Every row gives one point. Any point is a mix of the corners, with weights that add up to 1. It lies inside the corners' shape when no weight is negative. Is each point inside? If not, which corners have a negative weight?

Corners:
(1): [ -8 -28]
(2): [-9 31]
(3): [64 17]
Points:
[58  6] => outside (2)
[  2 -28] => outside (2)
[ -5 -24] => inside
[-5  6] => inside
[ -4 -22] => inside
[10  0] => inside
[63  6] => outside (2)
[-6 14] => inside
[  0 -21] => inside

Corners:
(1): [ 12 -25   9 -26  35  -1   5   1 -37 -29  -3]
(2): [  0   6 -24   9 -23  18  -4  18  24  29  30]
(3): [ 26 -30  45  -2  11  -5  11  -2 -35 -24   9]
(4): [-23  -5 -18  -3 -95   6  35   7   5  20  -1]
(5): [  7  -8  18  12  -4  33 -15  28   2  15   0]
(6): [ 21   1  -4   3  -7  10 -18   5 -23  31   8]
(7): [  5   2   5   7  -3  16   9 -17   1  23  -6]
(8): [ 12  -5  -7  32 -22  27   5 -20   0  -2  -5]
(9): [ -8 -14  33  17   0 -10   4 -11 -28 -17   0]
(10): [ 21  40  23   1 -16   9   8   3 -12 -10   0]
(11): [ -4  19 -32  14 -86  -9   7  -1  62  16  -9]
(12): [ 20  -6  26  16  43 -15  22   6 -59 -22 -12]
Points:
[ -3  -4   8   9 -27  -1   9  -2  -5  -1  -1] => inside
[ 13  10  -5   9 -35   2  10   1   8  11   3] => outside (1, 5, 9)
[  8  -6  11   6  -2   8   5   1 -18   1   4] => outside (11)
[ 11  -5   6   1 -12  10   0   0  -8   5   3] => outside (12)
[  8   3   5  14 -21  14   3   3   1  11   1] => outside (1)
[ 18  -1  14  10   1  -2   7 -17 -14  -8 -10] => outside (2, 4, 5)

Corners:
(1): [ -1 -55  25  19  37  15  -7   6  -6  11 -12  36  -7  -2  14 -26   0  -5
 -14  12]
(2): [  1  12  -5   8 -35  37  31  -6  41 -48  21 -39   1 -37  32 -22  15   1
 -26 -29]
(3): [-24 -40  20  37  19  34  21 -24  38  40  16  59 -11  -9 -11 -20 -17 -53
 -22   6]
(4): [ 23 -38  29  45  74   5 -11 -12   0  15  -8 -17 -14  43 -43  33 -29  -1
  16   5]
(5): [-21   7  -9  78 -16  -4  -1 -13  30 -39  11 -24  -9  13   0  30  49  24
  22  19]
(6): [ 71  -5   4  21  26 -21 -50  24 -18  50 -69 -84   7 -14 -16   5 -26 -43
  -5  22]
(7): [  8  24  24 -62  10   0  19   3 -50  51  35  32  -1  20  -8  53  -6 -45
 -27 -82]
(8): [ 22 -30  48  36  18  33  -8  21   0  12   7  41 -36  -3 -16 -27 -33  52
 -51  -1]
(9): [ -4  16  10  16 -41  29   5 -15  25 -24 -51 -54 -43   6  43  26  -2  63
  23 -28]
(10): [ 31 -36 -10  13  40  -5  46 -29  34  55 -35 -13   1  60  -9  42  -7 -36
 -20  -4]
(11): [ 14   2  12  -3 -20  -2  -5  49  17 -49   4 -46 -46  28  -8  56   0  29
   8 -24]
(12): [-23  32 -35  18 -53 -23  -7  -6 -28  21   5 -19 -24  -2  20 -35  -4  23
   8 -28]
(13): [-30   2 -10  -2  22  57   4 -55  27  14 -24 -33 -19  17  16  43  -5  24
  -7  21]
(14): [ 43  47 -14  51  -6   6 -26  42  17  14   0 -24 -40  28  19 -42 -10   3
  49  -1]
(15): [-29  10 -16  50   0  -1  -9  25  33  10 -17   3  12  -2   1  -4  15  23
  -3 -16]
(16): [-20  58  -7  35 -32  42   3 -17  30 -16 -13 -42  46   3  22 -20  -1   0
  -4  24]
(17): [-64 -61  41  51  13  55  41  -3  41 -10  17 -12 -26  12  32  26  10  44
  -3  18]
(18): [-49  -7  21 -33 -33 -17  10 -47  36  46   5   2   8 -11  27 -19  44  31
 -25 -14]
(19): [  2 -31  34 -10   9  24  23  31 -41  65  39  51   2 -31 -17 -35  -9  12
   0   3]
(20): [ 24  70 -21  24  20 -21  14  72 -61  -7 -14   6 -40 -16 -22  -7 -54 -20
   5 -14]
(21): [-26  -3  18  29  48 -10   3  35 -36  39 -47  24 -14  -1 -61 -14  24 -59
   4 -18]
Points:
[-12 -51  37  15   6  10  19 -16  10  21  15  -2 -24  13  -6  23   9  13
 -11 -16] => outside (1, 13, 14, 15, 16, 20)
[ -1 -10   9  19  10   6   6  -5  14  24  -2 -10  -5  14 -10   8   2  -4
  -7  -5] => outside (1, 9, 20)
[-12  -3  11  26   9  13   2  13   3  10   1   3 -12  -3  -5  -4  -3   1
  -7  -2] => outside (9, 10)
[ 21   5   3  31 -21   8  -1   6  11  11  14 -10  -2   3   0  -3  -3   5
   3 -11] => outside (1, 13, 17, 18, 20, 21)
[ -8  -9  15  16  -6   6   7   4   5   2  -3 -14  -2   3  -1   7  13  10
  -8 -13] => outside (3, 13, 14, 20)
[ -4  -7  13   9   2  13   5   2   6  19  -9  -5 -14   0   6  -3  -6  10
  -6  -9] => outside (5)
[ -3  -3  11  19   9   6  -2   2   2  22 -16  -9 -13   7  -2   4  -3   6
  -1  -3] => outside (2)

Corners:
(1): [ 27 -20   8 -29 -16  15 -15   8   1 -10  -3  -5  -9  11   6  12 -24  -7
  32  17]
(2): [-12   9  16   1  46  29 -19  -8  13 -17  32   7 -20   3   2 -41  -1  32
  -1 -15]
(3): [  9  49 -12  47  -3   5   0   0  27 -21  11 -66 -36  -6  34  20  15 -17
 -17  19]
(4): [ 25 -18   4  95  17   1 -62 -25   3  10  27 -19 -35  11 -57  -1  -5   4
  -6 -28]
(5): [ 24  -5 -16 -22  -6  17  13  15 -11 -12  11   4 -19 -31   5  26 -19  -2
   6  19]
(6): [  9  30  11 -44  17 -27   6   7 -51 -24  14  11  42  18   0  27  33 -14
   2  12]
(7): [-39   3  -7  -6   9  -7  14  -7  24  -7   1  -9 -16  -7 -33 -18  20  -2
  37  -4]
(8): [-12  11 -18 -28  48 -19 -49  15 -21 -32  20  10  56 -17  24  23  29  11
 -22  12]
(9): [ 26  33 -18 -35  22  15   0  -2  -3  35  28  13 -19  -9 -12 -12 -16   3
   0   4]
(10): [  7 -12   2 -19 -24 -15 -15 -13  22 -24 -18  22   5   2  29 -22 -20  23
 -20  -2]
(11): [-41   2  -2  26   8 -22  18  12  18  -4   3   3 -18  15  24 -23 -12 -16
 -32 -21]
(12): [  9 -10 -27 -26  -7  36 -21  26  25  27  31   4 -10  10  27  16 -21  26
 -22 -24]
(13): [ 14 -19  71 -24   2  23 -29   2 -23  -9   2   0  13 -12 -20   9 -23  47
   4  19]
(14): [  7   7  -6 -21   8 -20   7  16  -5  19  34  14 -31   2 -27  -5  -1  72
  19  26]
(15): [  8  -8  -2 -36  15 -26  -2   7  12 -20  21  16  -9  -4  10 -23  21  10
 -30  -5]
(16): [ 22  16  60  44 -14 -10   4   7  18 -21 -22   4   2   3   0 -23  10   1
  -3  14]
(17): [ -1 -40  72 -22  26  -4  -6 -86 -15 -20 -11  -6  65  11 -23  23  13 -30
  66   1]
(18): [ 22  12  -5  -6  10  -3 -22  21   0   2   0  12 -32 -32  28 -22 -24  79
 -13 -36]
(19): [ 16 -18   5 -23  41  20 -16 -32  -8 -14   6 -21  53   6  -5 -19  -3 -13
  10  -6]
(20): [-25 -34 -22 -18 -24  37   4   2   9  33 -46  -1  -6   1  51  21 -24 -28
 -30   4]
(21): [-78 -25  -1  11 -24  33 -10   2 -42  28   3   1   2 -34  46 -12 -26  -2
  -1   3]
Points:
[ -2   0   1  -3  11   3 -12  -1   2  -4   9   0   0  -4   6  -2  -2  10
  -8  -3] => outside (1)
[ -2   5   8   8  13 -10 -11  -6  -2  -7  11  -2  -6 -19  -2 -13  -1  18
   0  -1] => outside (1, 2, 6, 12, 20)
[ -9   2   4   5  13   2 -11  -8  -6 -15  11 -11  15   0   5   0   5  -4
   9   6] => outside (9, 13, 15, 18, 20)
[  2  -5   9  -7   1   6 -12  -1  -3  -2   1  -1   5  -3   8   2 -11   9
   0   3] => outside (2, 15)
[ 11  -4  16   2  14   4 -22 -12  -1 -10  13  -4   4  -8  -7  -2  -2  14
   9   1] => outside (6, 11, 20)
[  1  -5  10  -4   6  13 -15  -2   4  -6   2  -5  -2  -8   9  -2  -9   8
  -5  -2] => outside (6, 14)
[ 0  2  5 -6  5  2 -7 -2  2 -3  4  0 -4 -4  6  2 -2  4  0  3] => outside (19)
